Each row of a before or after table is a point. The points were changed in one or more steps. Then noise was added and the rows were shuffled. The steps act on columns, c1 being the first. Name the steps. A step turns or swaps two columns, mirrors them in a line or flattens them onto one, adds a multiple of one to another, or multiplies or shifts one. Angles are multiples of 10 degrees, from the lower column toward the higher: turns from -170 to 170, lines from 10 to 170 but not 90. Use the fewest steps. Two steps may share a column if one is a turn and the other turns, adds or multiplies; they go together, in the order done. Otherwise the lowest column goes first.

Before, 13 rows:
[[ 0.53  0.02 -0.13]
 [-0.88  0.22 -0.25]
 [ 0.31  0.28  0.18]
 [ 0.37  0.91  0.16]
 [ 0.02  0.33  0.14]
 [ 0.26 -0.47 -0.44]
 [ 0.04  0.29  0.39]
 [-0.09 -0.69 -0.39]
 [-0.55 -0.60 -0.59]
 [-0.62  0.59 -0.52]
 [ 0.62  0.35 -0.07]
 [-0.12  0.48 -0.05]
 [ 0.03 -0.06 -0.01]]
After:
[[-0.26 -0.73 -0.19]
 [ 0.09  0.32  0.06]
 [-0.61 -0.61 -0.56]
 [-0.08  0.49 -0.08]
 [ 0.23  0.25  0.18]
 [ 0.29  0.35  0.30]
 [-0.65  0.21 -0.54]
 [ 0.28  0.03  0.20]
 [-0.05 -0.47 -0.03]
 [-0.63  0.61 -0.51]
 [ 0.34  0.89  0.24]
 [ 0.04 -0.10  0.01]
 [ 0.24  0.31  0.23]]
Steps: flatten c1 and c3 onto the line at 40 degrees

Before (9 x 6):
[[-0.36  0.45  0.00  0.56  0.62 -0.07]
 [-0.18 -0.13 -0.54 -0.44  0.48  0.54]
 [-0.02 -0.54 -0.16  0.11  0.81  0.18]
 [-0.24 -0.43 -0.77 -0.53  0.44  0.18]
 [-0.07  0.31  0.08 -0.58  0.82 -0.11]
 [-0.06 -0.62  0.24  0.63  0.30 -0.26]
 [ 0.59  0.28 -0.83  0.38 -0.14  0.13]
 [ 0.66 -0.14  0.20 -0.46 -0.34 -0.62]
 [ 0.00  0.54 -0.21  0.42 -0.32  0.47]]
After (9 x 6):
[[-0.41  0.38  0.91  0.41 -0.18 -0.09]
 [ 0.34 -0.86  0.68 -0.38  0.50  0.45]
 [ 0.06 -0.48 -0.07 -0.58  0.87  0.19]
 [ 0.34 -0.17 -0.06  0.41  0.62 -0.32]
 [ 0.28 -0.57  0.47 -0.12  0.52  0.69]
 [ 0.03 -1.34  0.15  0.18  0.82  0.12]
 [ 0.02  0.83  0.21  0.60 -0.34  0.20]
 [-0.69  0.17 -0.09 -0.73 -0.35 -0.33]
 [ 0.04 -0.95 -0.24  0.44  0.28 -0.56]]
Steps: turn c1 and c3 by 170 degrees; add -1 times c5 to c2; turn c4 and c6 by -30 degrees

Before (8 x 9):
[[ 0.09 -0.98 -0.40  0.49  0.55  0.26  0.55 -0.48  0.01]
 [-0.18 -0.10 -0.54 -0.34 -0.31  0.19 -0.28 -0.50 -0.01]
 [ 0.08  0.68  0.56 -0.84 -0.18 -0.20 -0.34 -0.34  0.34]
 [-0.43 -0.73 -0.53  0.33  0.65 -0.09 -0.22  0.01 -0.27]
 [-0.71 -0.47 -0.28  0.50 -0.08  0.21  0.03  0.12 -0.12]
 [-0.82 -0.53  0.02 -0.19  1.18  0.44  0.63 -0.21 -0.43]
 [-0.05  0.61 -0.40 -0.44 -0.17 -0.02 -0.11  0.23  0.24]
 [ 0.12  0.09 -0.17 -0.42 -0.41 -0.53  0.20 -0.39 -0.15]]
After (8 x 9):
[[ 0.02  0.68 -0.31 -0.82 -0.16 -0.22  0.59 -0.75  0.69]
 [-0.16 -0.74 -0.17  0.31  0.65 -0.11 -0.52 -0.36  0.03]
 [ 0.04  0.04  0.18 -0.41 -0.43 -0.53 -0.17 -0.82  0.12]
 [-0.32 -0.57  0.62 -0.17  1.16  0.45  0.00 -0.60 -0.12]
 [-0.29 -0.46  0.02  0.46 -0.08  0.18 -0.32 -0.28  0.18]
 [ 0.02 -1.00  0.55  0.46  0.56  0.29 -0.44 -0.85  0.35]
 [-0.10 -0.12 -0.29 -0.32 -0.37  0.18 -0.54 -0.87  0.27]
 [-0.03  0.60 -0.12 -0.42 -0.17 -0.03 -0.42 -0.13  0.50]]
Steps: multiply c1 by 0.4; swap c3 and c7; shift c8 by -0.40; shift c9 by 0.30

Before, 12 rows:
[[-0.19  0.47 -0.14 -1.21 -0.38 -0.17  0.33  0.55  0.13  0.11  0.67 -0.34]
 [ 0.64 -0.37  0.14 -0.46 -0.40 -0.06  0.02 -0.16  0.16  0.50 -0.16 -0.11]
 [-0.35 -0.07  0.08 -0.21 -0.50  0.32 -0.46 -0.61 -0.25  0.03 -0.14 -0.50]
 [-0.21  0.30  0.90  0.05 -0.23 -0.13  0.77  0.63  0.57  0.70 -0.02  0.56]
 [-0.05  0.36 -0.66 -0.85 -0.52  0.13 -0.03  0.40  0.51 -0.61  0.22 -0.37]
 [ 0.39 -0.45  0.28  0.95  0.47  0.19  0.03 -0.23 -0.06  0.71 -0.04  0.42]
 [ 0.23 -0.58  0.19 -0.29  0.52 -0.03  0.51  0.15  0.11 -0.29  0.05  0.37]
 [-0.34 -0.76  0.16  0.31 -0.02  0.47  0.17  0.14  0.53 -0.30  0.50 -0.62]
 [ 0.23  0.12 -0.07 -0.72  0.31  0.87 -0.24 -0.05  0.61 -0.42  0.37 -0.13]
 [-0.39  0.25  0.03  0.39  0.19  0.45  0.48 -0.46  0.53  0.19 -0.10 -0.72]
 [-0.35  0.10  0.57 -0.44  0.42 -0.34 -0.41  0.72  0.03 -0.25 -0.09 -0.83]
 [-0.47 -0.27 -0.25  0.11  0.08 -0.34 -0.15 -0.81  0.58  0.44  0.02 -0.21]]
After:
[[ 0.26 -0.35  0.28  0.14 -0.66  0.17 -0.35 -0.96  0.07 -0.43  0.11 -0.39]
 [-0.09  0.41  0.87 -0.65  0.11 -0.10 -0.30  0.04  0.75 -1.01 -0.03 -0.40]
 [-0.13 -0.18 -0.26  0.82 -0.23 -0.31 -0.40 -0.27  0.50 -0.10 -0.21  0.34]
 [ 0.79 -0.29  0.11  0.28  0.24 -0.01 -0.52  0.39  0.12 -0.23 -0.15  0.20]
 [-0.78 -0.66  0.18 -0.19  0.15  0.01  0.32 -0.27  0.25 -0.10  0.66  0.74]
 [-0.04  0.22  0.52 -0.63 -0.36 -0.26  0.19  0.60 -0.27  0.46 -0.28  0.76]
 [ 0.09  0.60 -0.09 -0.34  0.41 -0.56 -0.07  1.31 -0.03 -0.34  0.39  0.38]
 [-0.64  0.21 -0.09  0.22 -0.23  0.41  0.37  0.75  0.50  0.49  0.82  0.35]
 [-0.17  0.46 -0.70 -0.23  0.62 -0.10  0.27  0.91  0.36  0.29  0.29  0.54]
 [-0.62  0.07  0.06  0.64  0.40  0.40 -0.36  0.14 -0.39  0.44  0.02  0.34]
 [ 0.22 -0.51  0.20 -0.10 -0.23 -0.07  0.68  0.33  0.24 -0.27  0.06 -0.31]
 [-0.75  0.29  0.03  0.38 -0.13  0.34  0.13 -0.47  0.37 -0.46  0.19  0.90]]
Steps: add -1 times c6 to c1; turn c6 and c11 by 40 degrees; shift c2 by 0.10; mirror c4 and c8 in the line at 130 degrees; turn c7 and c10 by -120 degrees; turn c5 and c7 by 160 degrees; mirror c9 and c12 in the line at 10 degrees

Before (13 x 18):
[[ 0.12  0.05  0.04  0.01 -0.54  0.22  0.22 -0.42 -0.70 -0.60  0.01 -0.76
  -0.94 -0.63  0.35 -0.46  0.24  0.86]
 [ 0.55  0.07  0.34  0.87  0.03 -0.01 -0.46 -0.24  0.40 -0.15  0.17  0.36
  -0.53 -0.18 -0.41  0.35  0.21  0.19]
 [-0.11 -0.09 -0.40  1.24 -0.18 -0.78  0.18  0.27  0.42  0.13  0.82  0.17
   0.36  0.08 -0.16  0.03 -0.17 -0.44]
 [-0.34 -0.18 -0.37  0.50 -0.52 -0.73  0.17  0.44  0.52  0.10  0.73  0.78
  -0.09  0.08 -0.37  0.96 -0.02 -0.03]
 [-0.33 -0.74 -0.20  0.73 -0.04 -0.65 -0.40  0.71 -0.02  0.04  0.15  0.18
  -0.09 -0.02 -0.70  0.08 -0.11  0.06]
 [-0.31  0.08 -0.40  0.82 -0.07 -0.49 -0.46  0.77  0.24  0.13  0.59 -0.28
  -0.68  0.30 -0.46  0.64 -0.37 -0.48]
 [ 0.39 -0.17  0.11 -0.03 -0.62  0.32  0.02 -0.81 -0.49  0.23 -0.44 -0.98
  -0.83 -0.57 -0.15 -0.05  1.08  0.30]
 [-0.46 -0.38 -0.25  0.33  0.59 -0.52  0.84  0.27 -0.34 -0.23  0.30  0.21
   0.07  0.59 -0.14  0.77 -0.10 -0.50]
 [-0.39 -0.60 -0.48  0.78  0.09 -0.19 -0.01 -0.24  0.43  0.43  0.88  0.73
  -0.49  0.21 -0.61  0.40 -0.46 -0.37]
 [-0.41  0.20 -0.78  0.40  0.58 -0.71  0.03  0.72  0.58  0.42  0.56  0.11
   0.16  0.22 -0.65  0.33 -0.43  0.15]
 [ 0.58 -0.59  1.00 -0.09 -0.33  0.46  0.36 -0.47 -0.24  0.24  0.65 -0.51
  -0.58 -0.70 -0.26  0.35  0.25  0.10]
 [ 0.13 -0.51 -0.16  0.22 -0.24  0.28  0.07  0.42  0.54  0.13  0.09  0.07
  -0.27  0.37  0.12  0.16 -0.02 -0.16]
 [ 0.18 -0.63 -0.20  0.34  0.19 -0.38  0.23 -0.07 -0.59  0.21  0.81 -0.32
  -0.26  0.38  0.43  0.50  0.38  0.56]]
After:
[[-0.54 -0.72 -0.24  0.60 -0.05 -0.62  0.40  0.72 -0.02  0.06  0.17  0.20
   0.04  0.03 -0.70 -0.09  0.03 -0.09]
 [-0.50 -0.10 -0.41  1.13 -0.21 -0.79 -0.15  0.29  0.46  0.14  0.55  0.17
  -0.41  0.00 -0.18 -0.62  0.19  0.34]
 [-0.50 -0.18 -0.36  0.39 -0.54 -0.71 -0.15  0.41  0.50  0.11  1.20  0.79
  -0.04  0.01 -0.38  0.07  0.06 -0.09]
 [-0.57  0.10 -0.42  0.65 -0.08 -0.49  0.50  0.77  0.24  0.12  0.87 -0.26
  -0.50  0.00 -0.43 -0.09  0.32 -0.67]
 [ 0.13  0.06  0.00  0.02 -0.55  0.20 -0.25 -0.43 -0.70 -0.58 -0.35 -0.74
   0.88  0.00  0.34 -0.32 -0.19 -0.96]
 [-0.54 -0.38 -0.24  0.15  0.58 -0.53 -0.81  0.27 -0.34 -0.20  0.77  0.21
  -0.50  0.02 -0.12  0.23  0.27  0.07]
 [ 0.05 -0.49 -0.12  0.24 -0.24  0.28 -0.04  0.48  0.52  0.14  0.22  0.06
  -0.15  0.02  0.13  0.06  0.07 -0.28]
 [ 0.56 -0.56  1.01  0.11 -0.33  0.45 -0.38 -0.50 -0.23  0.23  0.67 -0.50
   0.11  0.03 -0.27 -0.28 -0.17 -0.56]
 [-0.59 -0.57 -0.51  0.61  0.06 -0.20  0.10 -0.26  0.42  0.39  0.87  0.73
  -0.41 -0.01 -0.60 -0.41  0.46 -0.47]
 [ 0.35 -0.14  0.09  0.08 -0.61  0.33 -0.22 -0.82 -0.47  0.21 -0.31 -0.95
   0.29  0.02 -0.16  0.31 -1.02 -0.81]
 [-0.48  0.19 -0.79  0.20  0.57 -0.67  0.07  0.71  0.55  0.40  0.62  0.12
   0.18 -0.01 -0.65 -0.26  0.44  0.17]
 [ 0.05 -0.63 -0.17  0.39  0.17 -0.39 -0.26 -0.05 -0.62  0.23  0.93 -0.33
   0.58 -0.02  0.39 -0.32 -0.33 -0.25]
 [ 0.25  0.07  0.33  0.99  0.02  0.01  0.41 -0.22  0.39 -0.16  0.35  0.39
   0.20  0.01 -0.41  0.11 -0.35 -0.54]]
Steps: turn c1 and c4 by 20 degrees; turn c7 and c17 by 170 degrees; turn c11 and c16 by -50 degrees; swap c13 and c18; multiply c14 by 0
